Every row gives one point. Each copy is the shape, with its points in the same order, turned, moved and blurred by noise. Some copies are also mirrored. Which?

Shape (7 x 2):
| -46 | -77 |
|  56 |  28 |
| -28 |   8 |
|  19 | -16 |
|  50 | -39 |
|  31 | -55 |
| -28 |  33 |
Copy 1 (7 x 2):
| -41 | -81 |
| -12 |  59 |
|  20 |  -8 |
| -21 |  -1 |
| -64 |  17 |
| -70 |  -8 |
|  42 | -12 |
Copy 1 is: mirrored
Copy 2 (7 x 2):
| -64 |  42 |
|  39 | -60 |
|  19 |  23 |
|  -4 | -21 |
| -27 | -54 |
| -43 | -34 |
|  47 |  23 |
Copy 2 is: only turned
Copy 3:
|  22 | -95 |
|  36 |  50 |
| -16 | -17 |
|  34 |  -6 |
|  74 |  -3 |
|  69 | -29 |
| -32 |   2 |
Copy 3 is: only turned

Shape, 7 rows:
|  21 |  17 |  13 |
| -59 |  22 |  11 |
|  42 |  92 |   9 |
|  26 | -56 | -73 |
| -11 |  26 |  27 |
|  37 | -48 | -15 |
|  10 | -32 | -10 |
Copy 1 (7 x 3):
|   7 |  19 |  26 |
| -12 | -54 |  14 |
|  84 |  18 |  31 |
| -47 |  71 | -56 |
|  11 | -16 |  34 |
| -39 |  59 |  -2 |
| -39 |  31 |   4 |
Copy 1 is: mirrored
Copy 2:
|  39 |  10 |  18 |
| -14 |  64 |   2 |
|  95 |  43 |  35 |
|  23 | -56 | -66 |
|  13 |  30 |  23 |
|  16 | -54 | -17 |
|   2 | -30 |  -9 |
Copy 2 is: only turned
Copy 3 (7 x 3):
|  17 |   6 | -12 |
|  70 |  67 |   1 |
|  64 | -25 | -89 |
| -61 |  72 | -27 |
|  50 |  14 |  -8 |
| -50 |  19 |   3 |
| -15 |  37 |   3 |
Copy 3 is: only turned

Shape:
| -29 | -31 | -22 | -29 |
|  43 |  48 |  18 |   2 |
| -34 |  32 |  -5 |  35 |
|  44 | -27 | -53 | -66 |
|  20 | -21 | -32 |  49 |
|  14 | -24 |  23 |   1 |
| -38 | -37 |  -2 |  -2 |
|  44 |  25 |   2 |  27 |
Copy 1, 8 rows:
| -24 |  39 |  46 |  -1 |
|  43 | -16 | -35 | -26 |
| -38 | -28 | -20 |  -5 |
|  31 |  95 |  22 | -31 |
| -11 |  34 | -38 |  42 |
|  25 |   4 |  17 |  24 |
| -28 |  12 |  41 |  25 |
|  29 |   2 | -46 |   0 |
Copy 1 is: mirrored
Copy 2 (8 x 4):
| -27 | -25 | -31 |  -3 |
|  32 |  54 |  33 |   4 |
| -16 |  56 | -32 |  31 |
| -39 | -39 |  47 | -41 |
| -50 |  17 |  28 |  57 |
|  19 |  -8 |  14 |  34 |
| -24 | -17 | -39 |  28 |
|   4 |  48 |  45 |  28 |
Copy 2 is: mirrored

Shape:
|  39 | -27 |  48 |  18 | -26 |  -3 |
| -26 |  63 |  -2 | -30 |  21 | -10 |
| -52 | -25 |  27 | -44 | -74 | -38 |
| -27 | -37 |  21 | -18 |  55 |  33 |
|  13 | -33 | -38 |  -6 |  20 |  73 |
|  39 | -23 |  35 |  16 |  63 |   3 |
|  57 | -24 |  -6 | -33 |  24 | -68 |
| -41 |  61 | -12 |  23 | -25 |  -6 |
|  23 | -15 | -42 | -58 | -29 |   4 |
| -29 | -51 | -29 |  -1 |  37 |   5 |
|  16 | -85 | -48 | -50 |  27 | -11 |
|  75 |  37 | -34 |  31 | -29 | -24 |
Copy 1:
| -68 |  -6 |  -9 | -35 |   1 |  26 |
|  60 |  -3 | -47 | -12 | -36 |  10 |
|  21 |   8 | -50 | -87 |  70 |  26 |
|  -2 |  22 |  26 | -31 |  -6 | -60 |
|  -3 |  -6 |  59 |  33 |  17 | -27 |
| -64 |  13 | -11 |   0 | -43 | -46 |
| -50 | -38 | -86 |  10 |  15 | -42 |
|  46 |  34 | -29 |  -4 | -24 |  58 |
|  18 | -45 | -18 |   6 |  48 |  -7 |
|   0 |  45 |   3 |   0 |  30 | -51 |
| -24 | -10 | -15 |  11 |  70 | -83 |
| -33 | -36 | -49 |  59 | -13 |  60 |
Copy 1 is: only turned
Copy 2:
|  65 | -13 |   0 |  41 |  17 |  39 |
| -23 | -40 |  53 |  -8 | -37 |  15 |
|   8 | -23 |  46 |  45 |  59 | -64 |
|  75 |  -7 |  11 |  10 | -70 | -22 |
|  21 |  -6 | -67 |  14 | -71 |   6 |
|  95 |  -1 |   7 | -13 | -46 |  64 |
|  57 | -11 |  13 | -66 |  34 |  11 |
| -50 |   9 |  47 |  44 | -16 |  25 |
|   4 | -34 | -31 | -12 |   2 | -15 |
|  27 |  28 | -12 |  -1 | -53 | -30 |
|  53 |  13 | -58 | -38 | -22 | -50 |
|  -8 |  -8 | -20 | -21 |  26 |  87 |
Copy 2 is: mirrored

Shape, 13 rows:
| -23 |  -9 |   0 |   3 |   0 |   9 | -62 | -20 |  -3 |
| -24 |   9 |  25 | -33 |   9 |  75 |  11 |  39 |  19 |
|  -1 |  19 |  -1 |  -3 |  19 |  95 | -19 |  -9 | -13 |
|   4 | -13 | -94 |   4 | -15 | -20 | -11 |  -7 |  12 |
| -17 |  24 |   1 | -15 |  20 | -12 |  10 | -15 |   0 |
|  -8 |  25 |  25 | -13 |  14 | -30 | -19 | -18 |  16 |
|  -4 | -13 |  24 |   1 |  18 | -29 | -33 |   5 | -33 |
|  62 |  -2 | -23 | -37 |  -5 |   5 |   1 |   2 |  18 |
| -11 | -13 |  23 | -15 | -15 | -30 |   3 | -43 |  -2 |
| -14 |  54 |  25 |  -2 |  10 |  19 |   9 |   2 |   3 |
| -22 |   6 |  29 |   5 | -75 |  -1 |   0 |   0 |  19 |
|  37 |  23 |  17 |   5 | -66 | -31 |  13 |  15 |  21 |
|  -9 |  44 |   4 | -37 | -57 | -27 | -15 | -41 | -18 |
Copy 1, 13 rows:
| -28 |   4 |   7 |  17 |  20 |  56 |  28 | -14 |  -2 |
|  15 |  29 | -26 | -59 |  -4 |  20 |   7 | -61 |  41 |
|  36 |  13 |  18 | -32 |  41 |  20 |  34 | -41 |  40 |
| -40 | -19 |  48 | -32 |  15 |   6 | -19 |  41 | -34 |
|  -3 |  38 |  -7 |  12 |  15 |   6 | -28 | -10 | -10 |
| -24 |  37 | -10 |  35 |   4 |  13 | -10 | -30 | -21 |
|   2 |  26 | -24 |  30 | -13 |  39 |  26 |   8 | -30 |
| -27 |  21 |  10 | -27 |   0 | -51 |  29 |  -6 | -23 |
| -37 |  16 | -26 |  42 |   2 |   2 |  -7 |  10 |  11 |
|  24 |  23 | -14 |   7 |  16 |   7 | -21 | -53 |   0 |
| -36 | -47 | -43 |  11 |  -9 |   6 | -17 | -37 |  15 |
| -27 | -40 | -29 |  14 | -25 | -46 | -10 | -33 | -33 |
| -38 | -15 | -45 |  32 |  59 |  -9 | -15 | -12 | -19 |
Copy 1 is: only turned
Copy 2:
|  23 |  11 |  25 | -22 |  31 | -23 |  43 |  -3 |  12 |
|  39 | -58 |  22 | -31 | -32 |   7 | -19 | -48 | -11 |
|  53 | -71 |  32 |  -7 |  -3 | -33 |  20 |  -6 | -15 |
| -28 |  44 |  55 |  47 |  17 | -43 |  -1 |  -2 | -32 |
| -18 | -17 |   9 |  10 |  11 |   0 |   4 | -10 |  32 |
| -25 |  -4 |  -7 | -21 |  15 |   7 |  10 |   7 |  28 |
|  21 |  21 | -31 |  -1 |  46 | -12 |   8 | -11 |  29 |
|   0 |   2 |  21 |  11 |   7 | -18 | -59 |  39 | -13 |
|   7 |  20 |  14 |   4 |   7 |  15 |  -3 |  13 |  55 |
| -11 | -45 | -14 |  -8 | -21 |  -2 |  14 |  -6 |  17 |
|  17 |  36 |   0 | -10 | -65 |  -6 |  16 |   8 |  35 |
|  -5 |  36 | -28 |   3 | -53 |  -6 | -24 |  45 |   9 |
| -21 |  17 |  11 |  -8 | -25 | -49 |   6 |  23 |  72 |
Copy 2 is: mirrored
Copy 3 (13 x 9):
| -35 |  26 |  -9 | -41 |  36 |   0 |  -9 |  -8 |  -4 |
|  48 |  -9 |  -8 | -33 |  55 | -15 | -14 |  26 |  73 |
|  25 |  17 |  11 | -76 |  62 | -39 |  10 | -16 |  54 |
| -38 |   5 |  14 | -26 | -33 |  -9 |  61 |  26 | -15 |
|  24 |  -6 |  32 | -13 |   6 |  19 |   5 | -19 |   8 |
|  -1 |   4 |  15 |   9 |   8 |   6 | -20 | -34 |  -1 |
|  -4 |  -3 | -35 | -30 |  19 |   8 | -22 | -30 | -33 |
|  11 |   5 | -18 |  -4 | -34 | -51 |  27 | -14 |  33 |
|  21 |  46 |   1 |   0 | -21 |  20 | -25 | -26 | -23 |
|  41 | -15 |  41 | -13 |  40 | -12 |  -9 | -12 |  15 |
|  23 |  38 |  11 |  16 |  22 | -32 | -34 |  48 | -15 |
|  25 |   2 |   4 |  40 | -19 | -60 | -21 |  29 | -18 |
|  26 |  58 |  18 |  30 |  14 |  -6 |  19 | -17 | -35 |
Copy 3 is: mirrored

Shape (17 x 11):
| -26 |   9 |   7 |  10 | -10 |  45 |   7 |  -8 | -53 |  -5 |  18 |
|  19 | -23 |  52 | -51 |  -7 |  21 |   1 |  46 |   8 |  -4 |   6 |
|  61 | -15 |  22 |  -4 | -24 |  31 | -19 |  22 | -21 | -18 |   8 |
|  62 | -15 |  11 | -11 |  -8 |  34 |  16 | -87 |  11 | -19 |  15 |
|  47 | -30 | -82 |  -1 |  20 |  34 |   5 | -29 |   3 |   4 |  10 |
|  49 |  19 | -37 | -33 |   7 |   1 |  20 |  16 | -25 | -43 |   2 |
| -28 |   6 |  13 | -49 | -84 | -41 | -60 |  14 |  42 |  75 | -56 |
|  11 |   0 |  45 | -22 | -68 | -20 | -27 |  46 |  13 |  36 | -20 |
|   3 | -37 |  12 |  25 |  64 | -27 |  -7 | -66 |  19 | -33 |   0 |
|  21 | -14 | -21 |  23 |  38 |  53 | -21 | -43 |   0 | -20 | -55 |
|  47 |  26 |  -3 |  16 |  -1 |  27 | -23 |  11 | -26 | -17 |  41 |
| -11 |  15 | -16 | -77 | -16 | -33 | -77 |   9 |   7 |  71 | -41 |
|  59 | -19 | -12 |  18 |  20 | -25 |  16 |  32 | -54 | -12 |  38 |
|  -5 |  -3 | -13 |  21 |  42 |  -1 |  -7 | -28 |  62 | -16 |  10 |
|  23 | -20 |  20 |   6 | -12 |  11 |  30 |  20 | -22 |  -3 |   1 |
|  22 | -18 |   4 | -39 | -59 | -43 | -28 |  44 |  -4 | -34 |  -2 |
|  21 | -48 | -54 | -11 |  22 |  67 | -32 | -18 | -29 | -32 |  22 |
Copy 1:
|  -7 |  22 |  19 | -56 | -23 |  -9 | -17 |   0 |  29 |  25 |   8 |
|  -9 |  46 | -13 |  42 |   3 | -25 |  13 |   9 |  26 |  -1 | -43 |
|  12 |  21 | -29 |  -1 |  26 | -11 | -15 |   5 |  73 |   3 | -17 |
|   5 | -38 | -22 | -43 | -18 |  15 |  46 |  28 |  95 |  11 | -57 |
|  33 | -83 | -33 | -25 | -23 |  11 | -15 | -31 |  39 |   4 | -34 |
|  30 | -19 |  23 |  31 | -17 |  12 |  -9 | -37 |  69 |  21 |  -2 |
|  -4 |  44 | -85 |  16 |  25 |  55 |  82 |   5 | -42 | -10 |  56 |
|  -4 |  56 | -56 |  35 |  27 |   0 |  37 |  19 |  11 | -13 |  42 |
| -23 | -48 |  33 | -37 |   6 |  60 |  -4 |  35 |  33 | -57 | -57 |
|  47 | -33 |  13 | -67 |  32 |  19 |   8 |  -3 |  23 |  -9 | -47 |
|  -6 | -13 |  -4 |  -9 |  17 |  -5 | -37 |  18 |  69 |  34 |  12 |
| -28 |   5 | -61 |  17 |  36 |  63 |  45 | -44 | -46 |  20 |  23 |
| -25 | -26 |   7 |  17 |  -1 | -17 | -50 | -25 |  81 | -31 |   9 |
|   9 | -61 |  16 |  -6 |  -6 |  40 |  -2 |  54 |   3 | -19 | -33 |
|   2 |  12 |   6 |  -5 |  -9 | -32 |  -2 |   1 |  47 | -24 |  -5 |
|  12 |  41 | -42 |  52 |  -5 |  45 |  -8 | -13 |  49 | -26 |  22 |
|  23 | -25 | -30 | -51 | -21 |  16 | -57 | -27 |  36 |  25 | -61 |
Copy 1 is: mirrored
Copy 2:
|  -6 |  18 | -12 |  33 |  45 |  14 | -14 | -17 | -28 | -41 |  40 |
| -17 |  53 |   8 |  -9 | -26 | -28 |  -1 |  43 | -22 |  -5 |   4 |
| -26 |  -6 |   3 |  12 |  -1 | -34 | -30 |  54 | -14 | -17 |  38 |
|  11 | -33 |  50 | -21 |  73 |   7 | -27 |  33 |  22 | -36 |  11 |
|  -7 | -50 |  -4 |  41 |  86 | -43 |  -9 |   7 |  19 |   3 | -10 |
|  28 | -25 | -32 |  43 |  12 | -10 |   0 |  26 |  26 |   7 |  19 |
| -53 | -35 | -25 | -91 | -37 | -22 | -11 | -43 | -84 |  32 | -15 |
| -49 |  -2 |   2 | -32 | -57 | -10 | -16 |  24 | -81 |  -3 |  11 |
|  25 | -18 |  91 |  24 |  48 |  -1 |  20 | -27 |   6 |  27 |  30 |
|  40 | -24 |  32 |  32 |  71 | -41 | -70 | -13 | -14 |  16 |  27 |
| -23 | -24 |  -7 |  53 |   6 | -16 | -25 |  12 |  25 | -46 |  40 |
| -66 | -25 | -29 | -66 | -19 | -36 | -29 | -62 | -13 |  59 |  -7 |
| -33 | -17 |   7 |  84 |  13 |   4 |  24 |  30 |  16 |  13 |  33 |
|  34 | -23 |  64 |  16 |  26 | -36 |   7 | -37 |  -7 | -18 | -15 |
| -11 |  10 |   4 |  33 |  18 |   3 |  -3 |  33 | -30 |  -8 |  17 |
|  -5 | -24 | -35 | -19 | -39 | -24 |  30 |  24 | -25 |  18 |  45 |
|  -6 |   6 |  -6 |  40 |  92 | -74 |  -7 |   9 |  19 | -16 |  44 |
Copy 2 is: only turned
Copy 3 (17 x 11):
|  -1 |  32 |   1 | -35 | -12 |  12 |  -3 | -13 | -16 |  32 |  24 |
| -25 | -16 |  25 | -41 |   7 | -37 | -50 |   7 |   1 | -50 |   6 |
| -11 |  21 |  20 |  -2 |  19 |   3 | -46 | -37 |  17 | -47 |  24 |
| -12 | -53 |  63 |   7 | -11 |  56 |  16 | -49 |   0 | -24 |   4 |
| -44 | -26 | -12 |  52 | -23 |  83 | -23 | -14 | -21 | -10 |  16 |
| -17 |   8 |  -7 |  61 | -31 | -20 | -19 | -13 | -22 | -38 |  17 |
| -87 |  53 |  71 | -27 |  73 |  -2 | -17 |  78 |  -7 | -25 | -72 |
| -48 |  34 |  51 | -26 |  73 | -32 | -40 |  15 |   2 | -31 | -21 |
|  43 | -60 |  -4 |  -5 | -15 |  44 |   1 |  -8 |  18 |   6 | -62 |
|  23 |   8 |   3 |  -1 | -13 |  92 |  12 |  23 |  21 | -23 |  16 |
| -10 |  25 |  11 |  24 |  -4 |  10 | -27 | -50 |  29 |   1 |  23 |
| -90 |  56 |  13 |  -8 |  10 |   4 | -18 |  63 |  18 | -56 | -84 |
| -12 |  -5 | -49 |  30 |  20 | -17 | -36 | -68 | -19 | -23 |  -7 |
|  -1 | -48 |  17 |  19 | -10 |  29 | -14 |  31 |  37 |  19 | -22 |
|  -3 |   0 |   1 | -20 |  25 |  -4 | -27 | -11 | -20 | -19 |  17 |
| -11 |  24 |  37 |  17 |  23 | -41 | -74 |  -3 | -35 | -32 | -36 |
|  -8 |   7 |  -9 |  11 | -55 |  83 | -58 | -23 |  -8 | -17 |   6 |
Copy 3 is: mirrored
